Each row of a before or after table is a point. One or more steps were done to the points. Then noise was added and the rows were shuffled. The steps act on how far a point lies along the listed directions, d1 being the first. Name the steps. A step turns or swaps two directions, mirrors them in a line or flattens them onto one, adds a multiple of one to another, or multiplies one. Angles are multiples of 10 degrees, from the lower direction toward the higher: turns from -170 to 170, lines from 10 to 170 but not 90. Use the fewest steps. Two steps may share a direction if one is a turn and the other turns, adds or multiplies; they go together, in the order done. Otherwise the lowest direction goes first.

Directions:
(1): -52; 30
(2): -30; -52
Before, 8 rows:
16; -61
6; 23
22; -48
-74; -35
-7; 22
49; 4
-74; 61
3; -12
After:
-36; -42
17; 10
-6; -9
16; -50
34; 96
27; 3
-55; -36
-60; 53
Steps: turn d1 and d2 by -70 degrees

Directions:
(1): 16; 16; 80; 53; -12; 31
(2): 35; 22; 0; 34; 3; -88
(3): -27; -52; 53; -26; 53; -32
(4): 69; -74; -12; 10; -13; 12
(5): 57; 39; 27; -72; 7; 5
Before, 9 rows:
-59; -1; -8; 30; -2; 41
19; 24; 18; 105; -49; 2
-44; 23; 30; -31; 22; 24
-45; -4; 2; 60; -58; 71
-8; 20; -38; -42; 8; -59
25; -16; -14; -70; 43; -35
-43; -48; 63; -63; 15; 33
27; 74; -46; -37; -26; -50
-20; -28; 47; -36; 36; -58
After (9 x 6):
32; -48; 29; -4; -7; 37
-97; -46; -8; -24; 43; -33
41; 80; 13; 8; -12; 25
-20; 36; -53; -88; -21; 57
65; -24; 72; 34; -27; -18
6; 29; 75; 22; -22; 54
-16; -91; -35; 19; -2; -59
-11; 35; -27; -22; -40; 69
6; -70; -25; 36; 5; 6
Steps: swap d1 and d3; turn d2 and d4 by -120 degrees; multiply d2 by 1.3

Directions:
(1): 15; 42; 23; -22; -42; -14; -36; 5; 74; -18; -97; -6
(2): 39; 37; -61; -79; 81; 11; -17; 30; -3; -29; -2; 4
(3): -40; -65; -47; 4; 27; 2; 44; 47; 7; 48; -74; -28
Before (11 x 12):
12; 69; 46; 2; 3; 5; -34; -10; 7; -35; 40; 22
-46; -40; 16; 53; -71; -35; 12; -38; 45; 43; -121; -8
-20; -35; -67; -17; 48; -7; 23; 45; 5; 19; -52; 8
-75; -114; -4; 79; -18; -17; 48; 32; -49; 65; -3; -11
-48; -46; 33; 56; -87; 14; 2; -25; 0; 31; -30; 0
26; 24; -2; -8; -38; 1; 2; -14; -14; -11; 82; 7
19; 40; 64; 32; -81; -25; -42; -35; 68; -45; -64; -4
46; 54; -35; -54; 20; 23; -56; 8; 58; -4; -35; -2
21; 82; 29; -39; -4; 14; -50; 12; 32; -9; -59; -10
-70; -32; 50; 42; -41; 11; 37; 16; 31; 57; -98; -27
-13; -3; -51; 0; 19; 20; 18; 34; -27; 21; 6; 17
After (11 x 12):
-8; 0; -37; -42; 109; 45; 32; 29; -73; 18; 48; 1
56; 49; -69; -98; 97; -9; -45; 50; -18; -45; 13; 27
-8; -38; -82; -16; 96; 1; 34; -28; -76; 21; 64; 15
-50; -36; 27; 53; -11; 16; 29; 8; -43; 63; 2; -23
-19; -63; -2; 66; 11; -1; 40; -28; -74; 2; 102; 4
-2; 35; -29; -26; -9; 11; -11; 28; 14; 2; -48; 18
-27; 14; 70; 61; -33; 1; -1; -18; 4; 4; 30; 18
12; 0; -39; -31; 43; 43; -20; -14; -65; -17; 81; 26
-38; -64; -3; 57; -39; 28; 17; 0; 23; 80; -31; -30
21; 27; 23; 0; -74; -13; -4; -22; 23; -11; 30; 3
-16; -23; -60; -22; 34; -7; 7; 46; 17; 9; -72; 8
Steps: turn d1 and d2 by -140 degrees; turn d2 and d3 by -50 degrees

Directions:
(1): -49; 37; 56; -8; 41; -12; 51; -37; 55; -41; 60; 11; -22; 22; -77; 54; 26; -50; -14; 38
(2): -27; -53; -3; 17; 82; -10; 1; -14; -30; 6; -58; -32; -96; -24; -9; -30; -66; -48; 19; 42
(3): -9; 81; -46; 49; -3; 25; 39; 40; -17; 51; 3; 45; 27; -76; 6; -3; -5; -94; 24; 9
(4): -32; 42; -80; -85; -21; -13; -9; -3; -5; -52; -22; -18; -23; 25; 78; 72; -21; -38; -20; 20
(5): 107; 49; 7; -33; 63; 45; 25; -49; 12; 13; -35; -14; -5; -64; 1; 43; 0; 49; -38; 17
Before:
3; -42; -7; 58; -14; -24; -20; 11; -35; 33; -8; 18; 25; 2; 11; -69; -9; 24; 24; -25
-8; 11; 14; 21; 34; 10; 49; -31; 4; 15; -26; -1; -29; -37; -35; 1; -30; -53; 12; 44
70; -18; -20; -10; -6; -1; -19; 16; -28; 18; -32; -11; 18; -9; 25; -30; -26; 37; -17; -43
12; -72; 9; 0; 23; -10; -41; -2; -29; 34; -39; -47; -27; 7; 21; -38; -50; 39; 4; -9
48; -40; 12; 23; 10; 22; -42; -22; -20; 42; -28; 3; 12; -5; 7; -65; -11; 71; -3; -18
-16; -38; -27; -13; 25; -28; -38; 6; -27; 16; -45; -17; -18; 6; 50; -30; -33; 11; 17; 14
-42; -1; 83; 23; 80; 11; 72; -43; 44; -7; 39; 17; -60; 4; -114; 34; 8; -42; -10; 42
-12; -77; 42; 29; -16; -10; -26; 26; -15; -14; 10; -11; 0; 35; -39; -26; 14; 27; 26; -15
26; 79; 30; -1; -55; 10; 4; -7; 31; -11; 59; 25; 89; 8; -15; 58; 95; 68; -34; -22
45; -27; 12; -10; -75; 25; 5; 29; 0; 4; 32; 9; 72; 5; -6; -26; 37; 87; -15; -56
37; -50; 13; 43; 1; -1; -31; 5; -12; 36; -27; -28; -3; -8; 10; -70; -13; 39; -7; -18
-26; -25; -14; 11; 47; -3; 1; 0; -33; -9; -23; -9; -18; -13; -16; -41; -16; -14; 14; 15
-39; 1; 51; 58; 35; -17; 43; 8; 48; -15; 42; -6; -1; 50; -99; -8; 29; -46; 6; 25
After (13 x 20):
7; -27; -37; -9; -22; -15; -39; 6; -15; -1; -37; -38; -14; 17; 58; -28; -25; 13; -17; -8
-122; 13; 7; -46; 32; -23; 47; -26; 36; -66; 33; 4; -81; 61; -41; 84; -11; -95; -15; 51
34; -37; -14; 9; -28; -16; -26; 34; -31; 19; -17; -3; 24; 12; 17; -52; -23; 22; -3; -52
-33; 79; 4; 11; -90; -10; -4; 25; 21; -17; 72; 35; 93; 31; -1; 48; 91; 21; -16; -26
31; 9; -59; -18; 1; -11; -14; -13; -32; 1; -41; -1; 6; -9; 65; 0; -25; 20; -7; -2
21; 4; -35; -46; -93; 19; 3; 36; -4; -17; 25; 6; 67; 14; 34; 8; 26; 56; -20; -46
-38; 63; -33; -46; 35; -16; 40; -14; 48; -67; 6; -31; -27; 56; -15; 84; 7; -69; -28; 53
-55; -7; -1; 12; 10; -13; 36; -18; -1; -3; -20; -4; -38; -1; -23; 0; -36; -74; 22; 44
30; -39; 7; 4; 51; -12; -29; -11; -20; 37; -45; -18; -11; -17; 23; -43; -23; 47; 10; 10
-16; -19; -23; -12; 52; 0; -1; -10; -31; -20; -32; -17; -24; -13; -3; -21; -19; -7; 5; 20
25; -11; -21; -63; -1; 6; -21; -4; -11; -51; -27; -32; -17; 21; 27; 61; 1; 27; -14; 8
-14; -32; -39; -18; -35; -6; -58; -3; -25; 6; -26; -1; 5; 40; 54; -38; -21; 31; 1; -15
11; -68; 0; -17; 16; -11; -45; -4; -26; 22; -40; -50; -24; 16; 32; -25; -49; 44; -3; -9
Steps: add -0.3 times d1 to d4; turn d4 and d5 by 160 degrees; turn d2 and d3 by -10 degrees
